Every row gives one point. Each copy is the shape, with its points in the same order, turned, moved and blurred by noise. Say if it was mirrored as well.

Shape (6 x 3)
[[ -5  25  43]
 [  0 -22 -20]
 [-47   4  -7]
 [ -4  14  23]
 [ 27 -26  76]
 [-26   5 -35]]
Copy 1 (6 x 3)
[[-28  39  36]
 [ 15 -22  11]
 [-38 -20   3]
 [-18  24  27]
 [  7  25  95]
 [ -9 -17 -22]]
Copy 1 is: only turned
Copy 2 (6 x 3)
[[ -8  26  55]
 [ -3  10 -17]
 [-21  59   0]
 [ -2  25  33]
 [-36 -39  59]
 [ -2  51 -19]]
Copy 2 is: only turned
Copy 3 (6 x 3)
[[-32  34  19]
 [  1 -43   2]
 [-58 -35   1]
 [-26   8  14]
 [ 14  30  71]
 [-39 -39 -17]]
Copy 3 is: only turned
Copy 4 (6 x 3)
[[-36   3  29]
 [ 34 -22  -6]
 [-16 -38 -16]
 [-16  -6  17]
 [ -8  -3  92]
 [ 11 -22 -30]]
Copy 4 is: only turned

Shape (10 x 4)
[[ 55 -27  10 -39]
 [-21  -9 -19 -43]
 [ -9   9  -8   8]
 [-23 -14  -2  41]
 [ 36 -38  30  29]
 [  3  28  49 -14]
 [ 41 -61  12  29]
 [ 45  56 -37 -30]
 [-37  38 -28 -67]
 [-13 -46  70 -38]]
Copy 1 (10 x 4)
[[ 66  21 -15 -13]
 [  6  16 -12 -70]
 [-22  13   1 -21]
 [-32 -23  14 -10]
 [ 25 -24  -1  29]
 [-12  29 -57   3]
 [ 43 -36  16  18]
 [ 10  95  15 -19]
 [-22  62 -24 -89]
 [ 28 -33 -79 -25]]
Copy 1 is: mirrored
Copy 2 (10 x 4)
[[-49 -34  22  26]
 [-33   6 -26 -23]
 [ 19   5 -18   4]
 [ 46 -23 -36   3]
 [ 20 -54  18  24]
 [ 11  13  41 -16]
 [  6 -68  -2  31]
 [-33  60   9  58]
 [-40  67 -20 -34]
 [-16 -52  31 -61]]
Copy 2 is: mirrored
Copy 3 (10 x 4)
[[-30  40 -27  78]
 [-27 -17 -42  26]
 [ 19  13 -26  10]
 [ 44  -6   4  12]
 [ 14  38  30  63]
 [-17  51 -10  -9]
 [ 20  25  30  84]
 [ 13  61 -91  27]
 [-37  -8 -87 -13]
 [-64  14  37  23]]
Copy 3 is: mirrored
Copy 4 (10 x 4)
[[ 67   1  -9   1]
 [ -4  10  15 -36]
 [-20  -5  -9   9]
 [-37 -46 -10  18]
 [ 31 -51 -19  38]
 [  8  19  26  56]
 [ 39 -65 -28  17]
 [  6  68 -49   3]
 [-29  62  30 -35]
 [ 42 -34  71  21]]
Copy 4 is: only turned

Shape (9 x 6)
[[-27 -56  13 -48 -41  42]
 [-28 -10 -20  15  50  45]
 [ 24 -23 -69 -17  62  10]
 [ 24   0  33  30  37 -14]
 [  2 -37  -9  -5  -9  13]
 [  7  44   9  -7 -47 -24]
 [-31  -3   2   5 -24   8]
 [ -8 -11  15 -22  14   5]
 [-32  14 -42  -2   9 -28]]
Copy 1 (9 x 6)
[[-42 -32  81  16 -52 -14]
 [-53 -26   7  44  28  32]
 [-38  -9  43  15  95   2]
 [ 24 -38 -28   3  10   3]
 [ -8 -21  46  21   3 -20]
 [ 25  48  12  -8 -41  -2]
 [-21   8  23  31 -32  -9]
 [-22 -20  18  -4  -9  -5]
 [-32  37  -3  18  23 -32]]
Copy 1 is: mirrored
Copy 2 (9 x 6)
[[-16 -52  23 -18 -79  -4]
 [ -9 -49 -37  -3  22  33]
 [ 63 -33 -32 -43  11  41]
 [ 39 -12   9  28  41 -24]
 [ 26 -39   4  -1 -35   2]
 [ 11  68  19  11 -28  -6]
 [-10  -4  -6  13 -32 -10]
 [  3 -16  16 -17   0 -17]
 [ 11  20 -52 -15 -15  -2]]
Copy 2 is: only turned

Shape (12 x 8)
[[  2 -31 -51   2  59 -19  10 -41]
 [ 49  12 -13 -11 -11  40  27  76]
 [-49  26  59  36  31 -18  -7  19]
 [-39  19  -1  64  -8  -4 -13  40]
 [ 14 -12 -37 -20   1 -23   5 -32]
 [ 24 -71 -36  -6   3 -15  20 -24]
 [ 10 -68 -27 -15 -16   1   3 -49]
 [ 70   3  -4   8 -25  52 -25  22]
 [ 45  30 -16  13 -33  13  18  19]
 [-27 -26 -31 -17   2  19  20 -44]
 [-52  50  62  56  10 -48   4  43]
 [ 55  26  14  48 -20  45  41  33]]
Copy 1 (12 x 8)
[[-14 -41  -6 -63  57  22 -13 -37]
 [ 38 -22  28  12  -1  31  23  75]
 [-50  44  38  -6  46 -54  27   7]
 [-56   4  -1  -1  22 -28  -5  55]
 [  6 -22   3 -37  -2  20 -25 -31]
 [  4 -72 -20 -11  10  34  -5 -40]
 [ 10 -39 -47 -18  -9  27   4 -53]
 [ 60  -5 -29  38  10  24 -13  55]
 [ 23   5  17   6  -9  36 -24  54]
 [-12  -1 -37 -51  -2  28  17 -34]
 [-64  60  62  18  19 -55  10  23]
 [  4  19   0  47  16  51  13  77]]
Copy 1 is: mirrored
Copy 2 (12 x 8)
[[-21   9 -36  49  72 -10  35   1]
 [ 38 -13 -53  15 -59  20 -38  10]
 [-22 -17  64 -36  15  22 -21  33]
 [-59  28  27   0 -17  34 -47  21]
 [ -2  27 -33  26  15 -39  17 -16]
 [-10 -18 -44  58  10 -26  23 -45]
 [-23  -7 -41  21  27 -24  26 -80]
 [ 43  20 -47  14 -15  29 -46 -49]
 [ 32  36 -17  30 -48   9 -26 -18]
 [-24  10 -42  -5  14 -16  51 -16]
 [-25  -2  95 -13 -10  18 -31  58]
 [ 46  20   0  28 -53  67 -20 -13]]
Copy 2 is: only turned

Shape (17 x 11)
[[ 61 -10 -34  38 -54  42  15 -18  26  10 -19]
 [-28 -48  28  -8 -26 -11  53 -41 -52  55  45]
 [ 15  -4  -6  32 -22  49  54  -6 -30  -6 -31]
 [-12  17 -39 -36   6  17  40 -19  12 -20 -24]
 [  9  -2 -20   4 -50 -19 -19   6  -8 -13  25]
 [ 15  -2  15 -38 -60  33 -37 -29 -38 -18 -12]
 [-25  12   9   0  24  35  -4 -44 -45  46  -2]
 [ -5   4  13  32  26  33 -12  24  35  50  20]
 [ 20  33  33 -14 -60  25  53   8  33  -6   9]
 [ 35 -53 -28 -29   1 -21  36  13   4 -20 -21]
 [ -3 -25 -25  33  30  32 -22  -6   6  54  -1]
 [-17  16  10 -34  21  -4  55  48  29   4 -37]
 [ 38  -6  40 -28 -30 -22 -22  42 -41  -1 -45]
 [ -1 -52  30  48 -59  -8 -21  -4  23  24  35]
 [ 16 -14 -20 -14 -57 -17   0  26  10  10 -31]
 [-24  13  41 -16   6 -28 -21  -3 -24 -15 -46]
 [ 63   8  33  31 -22  14  19  -8 -32  30 -41]]
Copy 1 (17 x 11)
[[ 44 -38 -64  13 -27  55  19 -39  -4  33  44]
 [-37 -32  71 -31 -42  -1  66 -15   4  39  65]
 [ -5  23 -21   5  -3  49  36 -45 -18  44  25]
 [ -9  18 -42 -27  -7 -16  27 -33  17 -17   0]
 [ 32 -21  -1   0 -26  -2 -16  18 -12   0  56]
 [ 27  -2  19 -51 -17  37 -32 -45 -16 -20  59]
 [ -2  10  43 -39 -62  11  14 -50  13  37 -12]
 [ 42 -26  20   8 -39  40  25  13  42  31 -38]
 [ 40   9  -7  15  17  34  44 -21  48 -15  63]
 [  3 -45 -37 -32  36 -15  35   1 -29   7  16]
 [ 13 -43   1 -21 -58  28  10  -7  10  51 -38]
 [  7  14 -13 -13  53 -12  37   1  55  16 -20]
 [ 51 -11  33 -37  61   7 -31 -14 -14  34  34]
 [ 15 -78  36  37 -34  44   0  13   9  16  48]
 [ 21 -35 -29 -18  22   6 -19   3  22  26  49]
 [  8   0  44 -11  28 -21 -35 -40   8   3  -3]
 [ 56 -13  13   0  12  31  22 -67 -10  68  29]]
Copy 1 is: mirrored
Copy 2 (17 x 11)
[[ -1 -23 -30  89 -33  18   1  18  50 -40 -30]
 [ 11 -18  47 -21 -75  12  23 -64  21  43   3]
 [-18 -30  14  59 -22  22  38 -22  -6 -34 -20]
 [-33 -29 -21 -36   7   1  30  14   7 -36 -39]
 [ 13  16  -7  13 -10  10 -13  18  32  -2  35]
 [  9  34   7  -9 -51  61 -22  -1  16 -59   2]
 [-17 -14  -1 -13 -21  -4 -38 -64 -22  -4 -28]
 [ -6 -61  22  33  15  -4 -61   7  10  24 -20]
 [-41 -50  52  12 -38  10   3  41  51 -54   1]
 [ 38  -4   1  -3  -3  -2  55  35  12  12 -38]
 [  9 -34 -26  39  12   3 -50 -27  -3  37 -46]
 [-29 -44  49  -7  21 -12  16  54 -29  -3 -43]
 [ 33  49  51  18 -30   7 -15  61 -36 -30 -17]
 [ 11   8  41  44 -15  33 -33   2  64  43  14]
 [ -1   9   7  22 -36  10  13  66  11  -5 -14]
 [-20  47  41 -23   0 -10 -20   6 -23 -15 -23]
 [  7   3  33  74 -43 -24  -3  -5   7 -42 -33]]
Copy 2 is: mirrored
Copy 3 (17 x 11)
[[ 71 -40 -25 -20 -16  61  19   3 -11  -9  -3]
 [-21 -83  38 -55  -9 -35  48   9 -25  21  29]
 [ 32 -50  20  27 -18  34  44 -19 -32 -25 -24]
 [ 17 -15 -29   6  36 -15  62 -42  12 -37  -2]
 [ 14  -7 -31 -39  -7  -6 -13  23  -2 -30  18]
 [ 19  -9 -43 -31 -59  -5   3 -54 -40 -12  23]
 [-23  -8  28   1   6  -3  34 -31 -35  29  39]
 [-17   1  18  18   8  40  -5  19  25  49   2]
 [ 47 -16 -31  -6 -56  -7  61  22  31  -4 -17]
 [ 34 -64 -30 -10  31 -27 -14 -18   3 -20 -38]
 [-11 -25  18   4  33  48 -12 -17  -6  35  16]
 [ -7   6   2  23  11 -27  37 -16  40  -2 -68]
 [ 14  15 -24 -23 -34 -42 -33 -25 -43  16 -62]
 [ 15 -32  30 -63 -45  22 -41  30  17   9  28]
 [ 28 -20 -32 -56   1  13  -5 -10   1 -14 -41]
 [  2  41  22 -11  -6 -47  -5 -51 -22  -4 -12]
 [ 55 -17  16 -15 -28  20  13  -4 -55  30 -36]]
Copy 3 is: mirrored
Copy 4 (17 x 11)
[[  7  24 -54 -15 -51  16  -3  48  37 -55 -66]
 [-23  53  39 -12 -66  31  86 -14 -22 -52  18]
 [  0  34 -31 -32 -20  36  19  20 -35 -38 -72]
 [ 17   6 -37 -46  28   5  33  -3  12  -7 -15]
 [  0   0 -24   9 -57 -13  -7  27  -7 -18  15]
 [  1 -10   5 -60 -48  15 -39   7  -7 -59  13]
 [-30  53  29 -30  -7  56   2 -30   9 -11  -8]
 [-30  10  29  17 -27  37  18  29  42  30 -56]
 [ 55 -33  -9 -33 -60  21  37   8  -2 -20 -54]
 [ 12  20 -13 -23  13 -32  45  72 -10 -39 -12]
 [-58  46   9  -1 -13  29   9  29  50  -5 -38]
 [ 28   6  16 -45  13 -21  51  17 -12  37 -53]
 [ 27  20  51 -40 -40 -30 -35  49 -38 -20 -19]
 [-40  -8  17  36 -95  -8  25  24  13 -50 -32]
 [  9   9 -12 -40 -52 -45   9  41   4 -13 -25]
 [  1   4  47 -22   3 -33 -24 -21 -26  -9 -17]
 [ 35  66  18 -17 -45  17 -20  27 -13 -47 -69]]
Copy 4 is: mirrored

Shape (18 x 12)
[[-27 -23  -7  25 -25  -8  -5  19   6 -26   3  21]
 [ 41   2 -20 -17  11  33  -7  46  26 -33  43  67]
 [ 38 -55 -36 -41   5  -8  -6  30  36 -35  -4  39]
 [-33   1  -9 -39  20 -11  16  59 -46  32 -46  24]
 [  7 -14  15   7 -25  -8 -51 -45  -6  34  29  18]
 [ -6  10   0  20  18 -30  12   3  19 -62 -18  15]
 [-46  15  20 -31 -39 -10  27  33 -11  25 -49  -8]
 [ 33  -7  -1   2 -35  17 -27 -38  29 -14 -40   8]
 [-26 -15 -44 -12  14  -6   3  17  17 -81 -21   3]
 [ -1  -2  26 -50  -8  -9  63  66 -88  37 -44   0]
 [ 27   6  16 -26 -38  -7 -51 -39 -30 -24  -2  38]
 [ 11  27  -3   9 -23  15 -21 -23 -51  66 -26  63]
 [  8  -4 -14  11 -86   1 -53 -25 -45   5  16  39]
 [ 19   5 -32 -46   0  52 -18 -35 -17 -24  21  14]
 [ 45 -15 -60  19   9 -37  26  42  17 -41  32  39]
 [ 14  21   2  19 -37  18 -88 -20 -24   1 -10 -15]
 [ 13 -19 -52  -5  12   6  20  16   7 -42  12   8]
 [-32  32 -31 -61 -41 -45  22  59 -40  34  -9  -1]]
Copy 1 (18 x 12)
[[-26  -2  -4 -14  -6 -13  -5  -5  28  -5  -3 -20]
 [ -8 -13  -5  35 -16  39  38 -38  32 -52  15  40]
 [ -6 -13 -22 -12   0  28 -19 -18   1 -78  16  34]
 [ 18  -2  54  13  19  -3 -13  36 -12 -11 -78  26]
 [-44  18 -12 -14   5 -14  15 -32 -43  46  17  27]
 [-50 -20  -7  10  44 -10  12  21  22 -37   3 -29]
 [ 16  46  47 -24  28 -21   2  54   6   5 -38   4]
 [-17  47 -36 -12  58   5   4 -28 -15  -9  21  -1]
 [-26 -21 -13   3  17  39 -17  26  13 -55  -6 -46]
 [ 73  -9  85 -12  35 -34  22  28 -25 -19 -71  20]
 [-47  31  23  -3  26   5  25 -50 -56  -9  10 -10]
 [ -6  53   1  31  15 -27  32 -42 -41  34 -66  33]
 [-21  54   9  -4 -28 -24  10 -64 -40  25   3 -23]
 [ -3   9 -12   2   8  67  44 -21 -45  -9   2  -4]
 [  0 -48 -37  38 -18 -29  10  -2  17 -74  18   6]
 [-29  41  11  28  31  12 -12 -41 -30  60  27 -20]
 [  9 -28 -30   9  -3  21   7  11   0 -43   6 -13]
 [ 26  33  67  18 -26 -28  -7  66 -39 -19 -28  12]]
Copy 1 is: only turned
Copy 2 (18 x 12)
[[-22  17 -22   1   9 -18 -25 -30   9 -20 -40  12]
 [ -1  40  16 -95  18 -30 -44 -27  25 -38 -17  40]
 [ 26  38 -27 -86  28  23 -34 -41  23   5 -32  20]
 [-26 -23  32  -7  33  40 -30  50   4   9 -37  14]
 [ 27  19 -28  25   8 -74 -16  -8  15  23  18  32]
 [  7  50  14  -6  -3   7  -5 -57 -10 -19 -37  -1]
 [-55 -10  -4  22 -38  32 -11  30   2  26 -23   3]
 [ 30  44 -18  -4 -43   2 -48 -38   9  38   7  24]
 [-17  42   5 -26  31  43 -30 -75 -13 -10  -9  -6]
 [-26 -83  34 -25 -11  35 -12  55 -21  -2 -47  20]
 [ 20  21  -6 -15  -7 -53 -20 -30 -43  46   8  47]
 [ 27   8  -4  16 -12 -37 -55  69 -13  -9   1  64]
 [ -9   2 -51   0  -8 -77 -53 -11 -47  25  -2  45]
 [  5  17   1 -39  12 -20 -42 -24 -13   1  65  29]
 [ 31  36 -26 -61  27  -8 -17 -28  -3 -63 -51 -17]
 [ 10   8   2  26 -12 -71 -80 -16  -8  47  17   3]
 [  4  18 -16 -52  21  16 -34 -46   1 -36  -5 -10]
 [-60 -20  -7 -31  20  12  -5  72 -31  17 -27 -29]]
Copy 2 is: only turned
Copy 3 (18 x 12)
[[ -9 -26 -12 -42 -46  31 -12 -20  -1   4 -27   1]
 [ 11 -26 -64 -42 -55 -46   4 -17  48 -17  21   6]
 [ 26 -24 -93  -2 -68 -19   8 -12   2   6 -14 -24]
 [  6  31 -56 -67  36  11  35  21 -11  23 -47  -8]
 [-15   9  -5  -4  -2  23 -62 -36  -4  26  28 -27]
 [-24 -52 -18  -6 -33   1  27 -24 -22  -5 -31  24]
 [ -9  14   6 -68   8  20  31  37 -43  11 -31 -38]
 [-26  -1 -21  11 -60  14  -5   2 -41  30  36  -8]
 [ 24 -35 -46 -22 -57  13  34 -19 -43 -27 -40  30]
 [ 20  43 -21 -45  53  28  79  46  26  22 -44 -41]
 [ 10   6 -13  -1 -16  11   1 -57 -20  40  52 -14]
 [-53  49 -31 -50  24  36  -3 -12  14  45  48  -8]
 [ -8  38   5 -42 -42  54 -19 -70   4  36  38 -22]
 [ 34  12 -44  -6 -24  15  -2 -12 -13 -36  64   9]
 [-26 -15 -66  -4 -64 -13  22 -51  45 -36 -43  -7]
 [ -3  50  23 -11 -37   2 -44 -26 -35  34  31  27]
 [  6  -9 -56  -9 -52  15  16 -11   8 -42 -23   7]
 [  9  54 -21 -77  20   5  44 -17 -25 -21 -45 -62]]
Copy 3 is: mirrored
